Each row is a point. Two turns around zero, p and q, are shown by what they do to some points. Where does a point land after both, in the order given? Backwards means that the second turn is done in reverse. Each puzzle has new turns, and all numbers are rounded.

Turn p:
[-0.04  0.29  0.16] -> [-0.12  0.27  0.15]
[-0.16  0.33  0.05] -> [-0.27  0.22  0.11]
[-0.28 -0.25  0.02] -> [-0.06 -0.33  0.17]
[ 0.89 -0.28  0.17] -> [ 0.87  0.21 -0.30]
[-0.42 -0.09 -0.40] -> [-0.43 -0.38 -0.13]
Turn q:
[ 0.08 -0.09 -0.05] -> [ 0.10 -0.08 -0.02]
[-0.47  0.08 -0.68] -> [-0.60 -0.46 -0.33]
[ 0.03 -0.15 -0.15] -> [ 0.05 -0.20 -0.04]
[ 0.00 -0.24  0.71] -> [0.26 0.28 0.64]
[0.36 0.40 0.18] -> [ 0.19  0.48 -0.24]
Where do these land?
p, then q backwards: [-0.99 -0.03 -0.20] -> [-0.94 -0.24 -0.28]
q, then p: [ 0.34  0.00 -0.18] -> [ 0.10 -0.01 -0.37]
q, then p: [-0.35  0.09 -0.20] -> [-0.24 -0.29  0.17]
q, then p: [ 0.42 -0.20  0.19] -> [ 0.36  0.28 -0.20]
q, then p: [0.42 0.23 0.30] -> [-0.02  0.50 -0.26]
q, then p: [ 0.16 -0.09  0.09] -> [ 0.15  0.12 -0.06]

Turn p:
[ 0.13  0.14  0.27 -0.38  0.23  0.30] -> [ 0.17 -0.11  0.11 -0.57 -0.13  0.05]
[ 0.40 -0.25  0.40  0.15 -0.10  0.20] -> [-0.04 -0.21  0.57  0.00 -0.23 -0.17]
[ 0.14 -0.19 -0.29 -0.13 -0.16 -0.07] -> [ 0.22 -0.07 -0.16  0.21 -0.05 -0.25]
[ 0.32  0.20  0.19  0.60  0.50 -0.18] -> [0.01 0.37 0.66 0.06 0.44 0.22]
[-0.13 -0.09  0.23  0.29 -0.22  0.31] -> [-0.27 -0.18  0.20  0.15 -0.30  0.23]
[ 0.10  0.08 -0.30  0.09  0.12 -0.11] -> [ 0.23  0.19 -0.05  0.16  0.16  0.03]
[-1.17 -0.66 -0.63 -0.29 -0.17 -0.52] -> [-0.37 -0.60 -1.25  0.50  0.53 -0.04]
[ 0.38  0.45  0.46  0.01 -0.08 -0.12] -> [-0.17  0.45  0.39 -0.35 -0.17 -0.20]
[-0.17  0.31 -0.33 -0.35 -0.12  0.18] -> [ 0.22  0.14 -0.49 -0.15 -0.25  0.12]
Turn q:
[ 0.19  0.35  0.64  0.36  0.04 -0.22] -> [0.10 0.53 0.12 0.63 0.03 0.22]
[ 0.16 -0.28 -0.01 -0.63 -0.18 -0.07] -> [ 0.11  0.12  0.31 -0.52  0.05 -0.38]
[ 0.03  0.34 -0.26  0.49 -0.05  0.37] -> [ 0.13 -0.19 -0.41  0.15 -0.29  0.48]
[ 0.11 -0.79  0.10  0.36  0.26  0.26] -> [ 0.31 -0.72  0.38  0.34  0.12 -0.14]
[-0.18  0.04 -0.40  0.57 -0.20 -0.02] -> [-0.15 -0.32 -0.44  0.27 -0.41  0.02]
[ 0.06  0.37 -0.08 -0.79  0.25 -0.35] -> [-0.13  0.56 -0.16 -0.55  0.51 -0.18]
[-0.38 -0.03  0.02 -0.36 -0.11  0.04] -> [-0.38  0.01  0.20 -0.33  0.00  0.00]
Where do these land?
p, then q backwards: [ 0.71  1.05 -0.17 -0.03  0.31  0.05] -> [ 0.77  0.53  0.50 -0.66 -0.41  0.02]
p, then q: [-0.35  0.07  0.23  0.05  0.28 -0.21] -> [-0.25 -0.20  0.03 -0.18  0.36  0.20]
q, then p backwards: [ 0.30  0.83 -0.22  0.22  0.13  0.36] -> [-0.48  0.50 -0.61 -0.08  0.20  0.34]
p, then q backwards: [-0.21 -0.45 -0.04  0.16 -0.04  0.09] -> [-0.21 -0.22 -0.05  0.36  0.21  0.11]
p, then q: [ 0.01 -0.41  0.10  0.03  0.14 -0.23] -> [-0.08 -0.16  0.11  0.26  0.32 -0.20]
q, then p backwards: [-0.26 -0.23 -0.32 -0.15  0.00 -0.20] -> [-0.11 -0.20  0.29 -0.28 -0.13 -0.22]
q, then p: [-0.23 -0.30  0.12 -0.07 -1.09 -0.01] -> [-0.83  0.08 -0.27  0.03 -0.56 -0.51]
p, then q backwards: [-0.03 -0.50  0.17  0.14  0.25 -0.15] -> [-0.20 -0.42  0.07  0.01  0.40  0.04]
q, then p backwards: [ 0.06 -0.04  0.14 -0.36  0.01  0.31] -> [ 0.15  0.14  0.22 -0.02  0.37  0.16]

Turn p:
[-0.25  0.04  0.21 -0.08  0.90  0.39 -0.50  0.50 -0.16] -> [-0.46 -0.17  0.20 -0.43  0.79 -0.08  0.48  0.43 -0.29]
[-0.30  0.23  0.24 -0.12 -0.19  0.06  0.57  0.04 -0.16] -> [ 0.18 -0.11 -0.15  0.17 -0.40  0.32  0.48  0.00 -0.14]
[ 0.59 -0.36 -0.11 -0.11 -0.47  0.15  0.28 -0.16  0.11] -> [ 0.50 -0.13 -0.25 -0.28 -0.32 -0.01 -0.51 -0.30  0.06]
[-0.17 -0.40  0.07  0.19 -0.17 -0.25  0.28 -0.61 -0.10] -> [ 0.08 -0.32  0.08  0.46 -0.16  0.01 -0.07 -0.62  0.22]
[-0.63 -0.40  0.18  0.03 -0.05 -0.03 -0.56  0.12 -0.40] -> [-0.68 -0.64  0.16  0.30  0.16  0.06 -0.10  0.23 -0.09]
[ 0.92  0.02 -0.14  0.47 -0.25 -0.23  0.03  0.15  0.18] -> [ 0.74  0.37 -0.05  0.05  0.08 -0.39 -0.63  0.10 -0.08]
[-0.56  0.21 -0.12  0.16 -0.24  0.46  0.25 -0.31  0.32] -> [ 0.01  0.08  0.14  0.08 -0.11  0.83  0.17 -0.10  0.40]
[ 1.03  0.26 -0.17 -0.07 -0.18 -0.32 -0.19 -0.21 -0.19] -> [ 0.25  0.58 -0.12 -0.11 -0.16 -0.52 -0.62 -0.27 -0.48]
[-0.34  0.28  0.25 -0.32  0.40 -0.07 -0.21  0.30  0.38] -> [-0.33  0.13  0.33 -0.29 -0.01 -0.15  0.53  0.40  0.15]
[-0.27  0.12 -0.41 -0.15  0.26 -0.14  0.06  0.20  0.03] -> [-0.28  0.20 -0.34  0.02  0.13 -0.06  0.27  0.14  0.24]
Turn q:
[ 0.25  0.05  0.57  0.19  0.06 -1.19 -0.12 -0.56 -0.31] -> [-0.50  0.26  0.28  0.36  0.16 -1.16 -0.29 -0.04 -0.54]
[ 0.39 -0.15 -0.35 -0.33  0.10  0.16  0.23  0.19  0.35] -> [ 0.52 -0.26 -0.30  0.13 -0.09  0.07 -0.04 -0.32  0.30]
[ 0.36 -0.12  0.48  0.21  0.31  0.23 -0.13  0.16 -0.33] -> [ 0.11 -0.06  0.50 -0.01  0.57  0.08 -0.34  0.05 -0.01]
[ 0.35 -0.25 -0.14 -0.16  0.14  0.36 -0.46  0.01 -0.21] -> [ 0.19 -0.22  0.09 -0.25 -0.01  0.26 -0.64 -0.07  0.01]
[-0.79 -0.16  0.58 -0.45 -0.16 -0.76  0.13  0.28 -0.27] -> [-0.33 -0.10 -0.07 -0.67  0.25 -0.87  0.64  0.33 -0.21]
[-0.22 -0.24 -0.49  0.26  0.25  0.30 -0.18  0.21 -0.21] -> [ 0.12 -0.18 -0.30 -0.08  0.08  0.57 -0.17  0.33 -0.29]
[-1.13  0.32 -0.01 -0.27 -0.12  0.03  0.23 -0.38  0.19] -> [-0.69  0.26 -0.36 -0.44 -0.24  0.16  0.83 -0.18 -0.13]
[ 0.12  0.34 -0.07 -0.01 -0.17  0.06  0.23  0.01 -0.30] -> [ 0.28  0.28  0.26  0.00 -0.17  0.04  0.16 -0.04 -0.17]
[ 0.39  0.17 -0.35  0.24 -0.19  0.22 -0.40  0.12  0.41] -> [ 0.14  0.17 -0.14  0.31 -0.32  0.29 -0.44  0.17  0.47]
[ 0.31 -0.20 -0.21  0.20 -0.41  0.36  0.25 -0.13  0.42] -> [ 0.09 -0.34  0.13  0.48 -0.41  0.30  0.08 -0.10  0.36]
[-0.02  0.23  0.01  0.12  0.19  0.23  0.23  0.08  0.26] -> [ 0.06  0.17 -0.07  0.19  0.19  0.26  0.21 -0.13  0.20]
Where do these land?
q, then p: [-0.03 -0.31  0.48 -0.43  0.27  0.01 -0.29 -0.28  0.05] -> [-0.60 -0.19  0.24 -0.08 -0.06 -0.24  0.18 -0.35  0.28]
p, then q: [ 0.06  0.04  0.12 -0.32 -0.04 -0.06 -0.01  0.31  0.53] -> [ 0.24 -0.01 -0.08 -0.15 -0.12 -0.39  0.22  0.01  0.45]
p, then q: [-0.29  0.00 -0.50  0.09  0.37 -0.47 -0.05 -0.18 -0.08] -> [-0.36  0.31 -0.48  0.41  0.09  0.11  0.26  0.03 -0.18]
p, then q backwards: [-0.31  0.07 -0.04  0.30 -0.23  0.45 -0.45  0.61  0.02] -> [-0.24 -0.28  0.01  0.64  0.03  0.27 -0.43  0.42 -0.20]
p, then q: [ 0.15 -0.64  0.21 -0.29 -0.30  0.42  0.28 -0.10  0.29] -> [-0.01 -0.68  0.04 -0.17 -0.37 -0.15 -0.33 -0.35  0.34]
q, then p backwards: [ 0.22 -0.08 -0.08 -0.51 -0.15 -0.03 -0.13 -0.14 -0.30] -> [ 0.47 -0.19  0.25 -0.28 -0.15  0.04  0.01 -0.18  0.10]
p, then q: [ 0.32 -0.30  0.38  0.00 -0.73  0.26 -0.26 -0.37  0.31] -> [-0.37 -0.25  0.51 -0.39 -0.24 -0.17 -0.57  0.06  0.47]
p, then q: [ 0.18  0.31 -0.27  0.61  0.54 -0.58  0.40  0.22 -0.45] -> [ 0.36  0.52 -0.18  0.82  0.32  0.01 -0.06  0.10 -0.62]
p, then q: [ 0.22  0.15 -0.09 -0.12  0.21  0.32 -0.02 -0.35  0.11] -> [-0.09  0.22  0.08 -0.23 -0.05  0.03 -0.03 -0.51 -0.03]
p, then q: [-0.53  0.77 -0.21  0.68  0.06 -0.32  0.54  0.27 -0.47] -> [ 0.47  0.43  0.21  0.82  0.26  0.72  0.35  0.39 -0.30]
